Each row is a point. Before rounding, the points of a table are all equally far from one centre. They may lie mostly on one side of it. Write the centre, to within rounding.
(in the rows, 128 means zero)

Points:
[[145  54 112]
 [109 145 190]
 [198 113 119]
 [128  83  60]
 [140  73  71]
 [ 94  64  93]
 [125  58 152]
 [137  66  79]]
Centre: [125 125 121]

Points, 16 rows:
[[146 108  52  84  68 157 139 182 121 176 166  93]
 [119 148 129 132  12 119 172 117 134 134 156 118]
 [171 166 133 140  68 109  98 166 157 178 153 116]
 [133 150 139  95  61 205 160 137  67 184 141 112]
 [120 145 117 149  58 121 109 122  97 120 188  98]
 [198 129 132 112  51 113 115 138 133 208 149 104]
 [138 150  75  99  81 174 115  89 112 208 111 118]
 [145 155  72  75 126 163 104 147 119 138 164 154]
 [138  92 136 118  71  90 189 157 175 114 161 100]
 [130 151  53 138  96 104 142  83 125 160 105 101]
 [177 125  72  83  50 138 112 180 161 110 133 138]
 [157 137  32 131  91 151 136  87 104 144 161 125]
 [100 115 125 108  74 194 122  83 103 189 153 143]
 [113 115 118 118 102 121  87  81 157 152 141  73]
 [113 140  97  85   7 148 127 138 113 138 111 125]
 [162 156 102 128  72 115  99 145 117 124 180  70]]
Centre: [152 114 118 125  93 155 147 136 129 142 124 117]

Points, 31 rows:
[[196  91 124 145  85 110  80 111 198  86 121 155 125 192 166  97 108 131
  138 104 102  80 113  80]
 [174 113 112 146  86  89 134  96 190  69  70 110 116 165 152  86 129 107
  162 157  78  47 132  77]
 [206  97 148 116 123 113  83 119 161 136 165 112 143 197 101  61 140 171
  126 137  89  82 150  80]
 [156 109 100 150 130 103  67 118 215 117 137 160 106 176 112  81  97 200
   68 148  45  83 111 101]
 [132  83 175 148 128 100  70  83 177  89 125 127  68 138 145  84 171 156
  170 129  71  89 148 122]
 [165 109 144 185 136 127 100  85 249 125  94 114  88 121  96  72 165 153
   84 118  95  51 154  92]
 [142 114 118 165 130 113  79  76 162 113  74 151  87 165  65 118 148 106
  135 123  75  68 134  64]
 [170 154 153 147  98  86  99  85 203  96 105 145  85 160  88  94 165 134
  146 139  71  89 157 109]
 [221 135 155 147 117 115  45  98 183 100 137 117 118 130 121 100 158 162
   92 170  91  90 155  67]
 [191 133 133 142 104 127  88  56 170 132 102 124 120 181 107  76 164 129
  168 149 117  81 136  86]
 [153 156 104 153 111  55  79  91 177  73 113 104  93 145 127  95 162 122
  115 166  73  46 146 104]
 [227 104 139 180 113  97 124 128 175  65 124 148 129 139 125 115 174 173
  169 136 102 114 127  61]
 [167 140  86 180 107  96  75  60 203  84  98  98  98 135  89  88 146 142
  112 103 122  62 136  99]
 [180  89  98 153 162  99  88  65 196  80  96 142 117 131  79  97 131 121
  143  93 101 107 117 144]
 [198 111 153 207 153 140 121 101 175  67 154 103  79 157 109  54  89 161
  123 139  69  71 155  89]
 [176 128 172 160 101 138  71 128 135 104 155 188 102 132  95  72 107 134
  155 129  89  42 141  54]
 [156 141 160 162  83  68 127 118 137 100 123 164 107 163 128  87 120 163
  185 145  96  36 140  58]
 [206 103 142 216 171  69  96 107 155 107 105 135  97 166 148  72 100 134
  137 156 107  86 152  76]
 [179 111 187 157 110 115  65  51 216 118 103 123 124 142 103 108  80 149
  105 119  62  56 145  96]
 [183 138 139 185 160  72  47  97 174 136 127 118  83 123 146 101 128 113
  151 160  82  29 141  40]
 [150 125 139 138 123 100  90 115 159 120 125 115  91 210 151  75 149 106
  150  83  95  48 125  97]
 [145 112 114 160 191  93  88  61 228  55  93 121 135 167 125 104 103 151
  119 129  98  55 122  52]
 [191  97 143 221 127 137  77  73 162 113  82 118 101 150 127 101 174 132
  139 141 100  59 151  73]
 [191 106 133 184 118 112  92  78 166  93 100 159  74  89 162 117 137 126
  184 117  69  52 117  93]
 [146 121 159 202 141 116  61  82 166 100 137 135  89 164  55 105 117 101
  137 186  72  97  86  89]
 [164  87 158 175 152  83  65 114 214  99 141 146  79 150 109  47 134 122
  144 151 152  67  85  96]
 [163 144 177 119  95 115  66 120 197  73 166 136 133 165 112  89 150 132
  118 128  67  35 132 141]
 [154 123 146 140 145 130  65 100 178 115  73 126  64 162 116  63 123 144
  205 165  75  68 171 108]
 [196 147 122 146 185 125 114 112 176  82 127 109 102 167 116  61 152 102
  139 108  80 100 168 117]
 [184 101 121 169  93 102  92  74 173 116  94 125 114 144 186  59 146 158
  152 103  92 106 139 108]
 [165 123 112 150 151  72 109 101 220 115 110 114 163 171 152  26 103 161
  111 150  51  45 154  97]]
Centre: [138 127 134 164 144 126 101 146 179 120 116 106 142 116 118 106 111 156
 146 141  93  75 107 102]

Points, 30 rows:
[[119 117 110 163 141 137 186 141 119  95 118 141 122  25 177 157 143  92
  100 217  91  28  54 150]
 [ 77 191 188 115 164  71 176 113  82  43 156 120 147  72 153  85 107  99
  171 154 112  54  74 117]
 [109 158 108 112 175  90 181 167 164  60 139 129  94  70 138 124 123 101
  112 147 111  58  33  59]
 [ 93 172 153 113 163  99 174  73 145 120 121  71 113  60 186 126 119  58
  115 148  93  73  97 114]
 [ 39 169 145  84  83 108 209 114 147  72 165 160 184 101 163  81  83 158
  126 158 120 123  92 118]
 [106 149 126  64 168 101 187 128 148  94 172 128  86  76 102  76  63  53
  119 166 117  68  55 122]
 [ 94 157 102 134 134 117 171  96 142  37 186 120 134  40 184  94 123 127
  119 156 131  83  85 107]
 [106 142 141 134 169 151 199 156  81 108 174 112  87  47 134  99 130  69
  115 195 106 110  83 119]
 [115 156 145 123 135 108 114 154  72  94 164 118 139  99 158 131  77  74
  147 222  80  94  67 107]
 [128 158 133 124 182 120 174 203 148  83 198 159 101  65 139 131  99 109
  102 159  98  23 123 106]
 [ 88 167 117 129 153  84 171 138 142  46 163 132 122  76 155  76  91  61
  146 147  68  18  68 121]
 [ 60 103 135 136 164  84 169 145 139  98 176 126 125 115 138  94 123  66
  127 153 100  88  66  68]
 [ 99 162 156 109 151  86 152 105 145  38 186 109 117  83 157  87 114 105
  139 179 128 160  80 130]
 [ 91 110 113 175 148  98 169 150 110  99 191 155 138  82 209 119 137  93
  146 170  76 100  98 135]
 [119 153  88  93 139 104 174 127 167  86 133 136 163  31 130 105 117  41
  113 170 163  66  93  55]
 [ 70 158 143 140 133  63 156 102 150  91 147 107  96  46 169 130 119 105
  131 225 114 110  85 125]
 [ 91 170 140  90 127  86 132 154 163 101 141 125 126  60 183  53 124  63
  155 138 107   7  97  78]
 [ 83 132 186 120 159 119 151 104 103  77 182 106  80  30 159 100 128 100
  122 122 106  46  85 103]
 [102 149 192 127 164  79 191 116 133  98 136 108 103  55 171  60  99  76
   75 169  63  88  73  96]
 [ 86 139 171  69 183  83 202 106 147  46 169 152 178  65 155 122 145  88
  142 140 146  48  53 101]
 [ 74 157 105 122 139  75 197 137 143 106 173 143  75 103  86 109  98  40
  111 135  97 100 124 142]
 [ 73 153 109 152 156  99 151 112  95  65 132 100 107  65 169 115 112  76
  114 157  78  77 109  70]
 [ 97 133 148  61 167  88 126 113 110  67 143 115 134  84 141 112  81  18
  137 169 124 105  23 134]
 [ 90 110 166 151 139 104 122 128 120 147 158 146 134 100 156 105  94  28
  148 165  88  59 112  97]
 [ 85 151 159 103 161 168 206 153 158  64 129 168 113  72 153 143 112  75
  171 159 170  93  44 123]
 [ 77 150 101 105 147 121 174 132 147  74 182 146  88  49 138  81 146  68
  140 157  38  64  66 128]
 [ 72 191 133  92 166 115 157 183 131  85 175 111  86  84 189 106 108  62
  104 149 122 109 125 108]
 [ 62 123  81 133 127 146 144 117 118 111 149 142 129  98 133 100 132  85
  145 140  93  47  24 100]
 [ 92 183  96 121 134 128 167 114  82  99 128  95 108  72 184 133 122 107
  170 174  88 100  65 107]
 [ 85 141 167 147 187  60 158 145 130  88 135  84 101  78 162  74 127  60
  136 171  91 119  77 101]]
Centre: [113 124 149  86 123 104 149 164 127  92  93 147 155  67 125 111 126 116
 113 137 105  88 106 160]

Points:
[[114 117 176 124 140 107 119  90  90  92 143 132 102 111  24 103 110 120
  119 167 138 162 121 176]
 [ 83 149 184 127 138 129 124 130 110 142 153 133  98 145  61  93 135 112
  134 171 170 155  93 164]
 [ 97 151 189 138 127 169 106 112 111 136 144 127 109 142  66  99 116  86
  105 175 164 145 134 181]
 [ 98 133 174 130 139  97 119 138 104 116 123 128  98  96  45 108 109 109
   94 142 168 138 140 167]
 [ 84 159 131 107 123 127 109 114 116 129 113 129 108 119  39 128 127 130
  107 158 149 160 111 129]
 [ 84 180 166 151 124  83 109 143  97 124 133 157 131 127  92  98 124 112
  124 161 154 135 123 179]
 [119 152 149 116 132 143 116 104 119 104 140 150 107 123  38 104 127 123
  111 210 179 106  84 158]
 [110 171 141 145 140 113  76 110 127 131 154 144 104 151  55  99 122 101
  127 185 148 134 104 184]
 [122 147 148 130 147 109  95  98 138  87 123 158 113 119  39 122 129 130
  106 156 177 160 125 161]
 [112 146 173 163 120 139 137 104 108 104 123 166 115 125  40 134 109 123
  103 165 162 138  99 124]
 [108 179 141 129 142 125  94  87 112 125 122 147 123 116  70 107 116 120
  115 156 166 165 134 160]
 [157 173 152 148 152 144 112 110 106 126 146 150  93 105  54 107 132 120
  120 150 158 113  98 148]
 [ 96 117 158 140 151 123 111  91  98 147 122 142  89 101  46 103 114 130
  134 155 175 150 114 162]
 [100 127 181 147 153 113 112 117 127 118 126 140  85 132  67 117 127  99
  107 187 184 161 137 146]
 [131 131 150 120 152 120 129 117  98 120 123 132 116 134  62  72 117 111
   91 185 178 132  87 146]
 [100 152 158 151 131  97 104  96  95 132 135 122 128 137  26 107 132 106
  135 174 160 131  89 142]
 [102 132 172 119 139  95 107 115 112 158 103 135 113 123  56 123 129 122
  110 184 177 134  97 162]
 [102 145 149 139 127 104 128 119 114 127 140 155 102 142  52  88 128  90
  101 191 179 130  94 163]
 [103 158 150 132 130 100 115 144 102 110 154 173 111 125  65 124  97 101
  112 168 142 139 105 179]
 [ 95 141 143 124 128 102 105 128  89 132 123 146 104 131  70 110  87 107
  105 169 173 146 102 165]
 [ 94 142 154 124 149 111 149  85 101 128 125 150  99 159  34 112 142 117
  102 168 183 120 108 155]
 [112 145 162 132 144 112 138  88 100 137 127 170 100 143  77  82  76 133
   94 171 155 113 120 161]
 [107 156 161 147 137 116 119 129  91 126 171 165  92 147  48 110 123 100
  110 154 150 135 129 164]
 [ 96 134 148 148 120 129 126 101 106 136 134 149 111 149   7 110 114 127
  130 144 129 149 129 134]
 [127 119 140 122 129 108 148  89 129  96 137 157 109 125  39  64 134  96
  112 161 176 147 114 154]
 [118 143 170 120 154 139 100  85 172 116 113 183 148 138  56 108 120 126
  124 151 154 126 122 181]
 [107 143 179 150 137  96 115 139 109 139 114 156  90 136  65 137 108  79
  124 156 160 130 104 161]
 [ 81 153 173 138 122 122  87  87 125 132 125 145 128 138  43 113 109 122
   95 164 179 120 113 158]
 [118 158 162 140  95 118 102 107  90 127 157 129 113 146  47  73 131 146
  117 157 179 137 110 167]
 [145 133 143 142 143  97 136 134  93  89 120 150 102  98  72  87 119 117
   89 177 156 144 109 168]]
Centre: [114 119 150 134 117 128 127 107 128 100 125 118 114 138  95 114 135 126
 138 154 131 103 127 162]

Points (28 x 24):
[[ 81 149 168 122 205  86  87 144  66 104 166  80  61  64 141 100 103 181
  104  81 151 133 132  62]
 [108 122 183 144 161  84  71 136  73 122 164 137  69  54 143 122 124 211
  118  61 102 121 137  94]
 [ 61 124 185 131 137 110  85 133  21 165 198 105  91  72 178 152 134 195
  126  90 105  85 145  42]
 [ 83 121 151  86 158 119  96  85  13 105 211  72 117  71 171  62 104 199
  120 121  77 106 149  92]
 [ 66 138 130 132 147  88  85 153  62 109 170  97  83 116 189 137 134 218
   83  99 153 102 178  83]
 [ 55 158 156 157 172  80  45 190  48 167 160  89 105  97 169  89 119 151
  102  93 101  95 142  35]
 [ 77  93 155 214 169  56  66 140  38 104 174 111 141  78 164  83 111 159
   70 113 145  50 123 140]
 [ 98 186 165 128 123  72  88 124  21 199 143 121 108  76 111 110 111 152
  133 104 105  94 145  74]
 [ 56 114 159 139 157  25  58 154  66 183 165 105 106 136 170 147  93 171
   99 117 108 107 179 109]
 [ 86 164 167  94 170  94  79 113  68 124 171 124  82  72 159  94 145 189
   97 145  70  72 142  95]
 [128 183 164 115 157 122 136 164  59 146 200  98  97 104 166  92 112 215
   77 109 136 109 144  89]
 [118 140 137 135 146 104  88  92  16 151 200  69 102  70 160 135 162 195
  106 124 123  79 124 106]
 [124 171 151 161 140 117  43 148  82 158 181 121 148  76 127 190 114 183
  123 126 173 134 110  64]
 [ 96 143 112 125 158  98  86 123  11 176 202 111  94 124 188  96 142 158
  134 124 120  53 128 112]
 [ 67 116 130 155 132  62 127 140  56 158 130  92 123 127 118  70 158 194
  122  66 117 112  85  99]
 [ 68 118 149 136 177  90  38 153  63 149 194  64  99  89 180 104 110 173
   75 112  93  53  84  90]
 [ 71 141 147 123 153  90 109 143  48 188 200  64 100 128 227  99 119 191
   50 122 120 147 130 103]
 [ 60 107 118 193 185 101  58 127  37 145 182  78  70 116 127  77 123 179
  119  99 104 147 110 128]
 [102 112 183 106 159  98  95  97  60 188 201  83  46  56 165 138 138 124
   57  91  97 108 116  71]
 [ 82 170 191 118 148  65 106 117  67 134 221 112  79  58 212  82 141 160
  136 125 140  82 109  76]
 [ 87 177 153 123 159 115  96 168  97 167 209  73 121 106 195 156  87 174
  134  59 133 115 147  57]
 [ 83 183 148 103 165  71  64 111  53  82 156  70 106  67 130  43 112 141
  112 103 135  87 126  66]
 [ 73 152 184 132 124  54  82 125  17 146 183  96  85 152 195 137 123 195
  109  99 107 130 144  93]
 [ 86 143 116 127 201 148 122 160  61 166 220 105 133 103 119 146  74 169
  147  82 106 102 172  93]
 [ 80 162 175 108 154  70  77 150  67 129 138  73 122 122 183 105 105 204
  116 128 153 107 157  46]
 [ 89 139 141 133 178 108  80 150  53 110 181  91  79  42 112 108 146 176
   77  60  84  98 136  80]
 [105 149 141 134 130 102  82 183  83 130 170 108 113  80 165 126 123 184
  167  79 132  70 159  48]
 [ 78 148 166 191 163  53  53 148  43 129 207  85  78 117 139 120 114 182
  126  85 111 129 156  53]]
Centre: [ 78 111 153 140 129 111  99 117  81 127 193 123 147 104 149 104 107 116
  95 115 125 134 126  88]
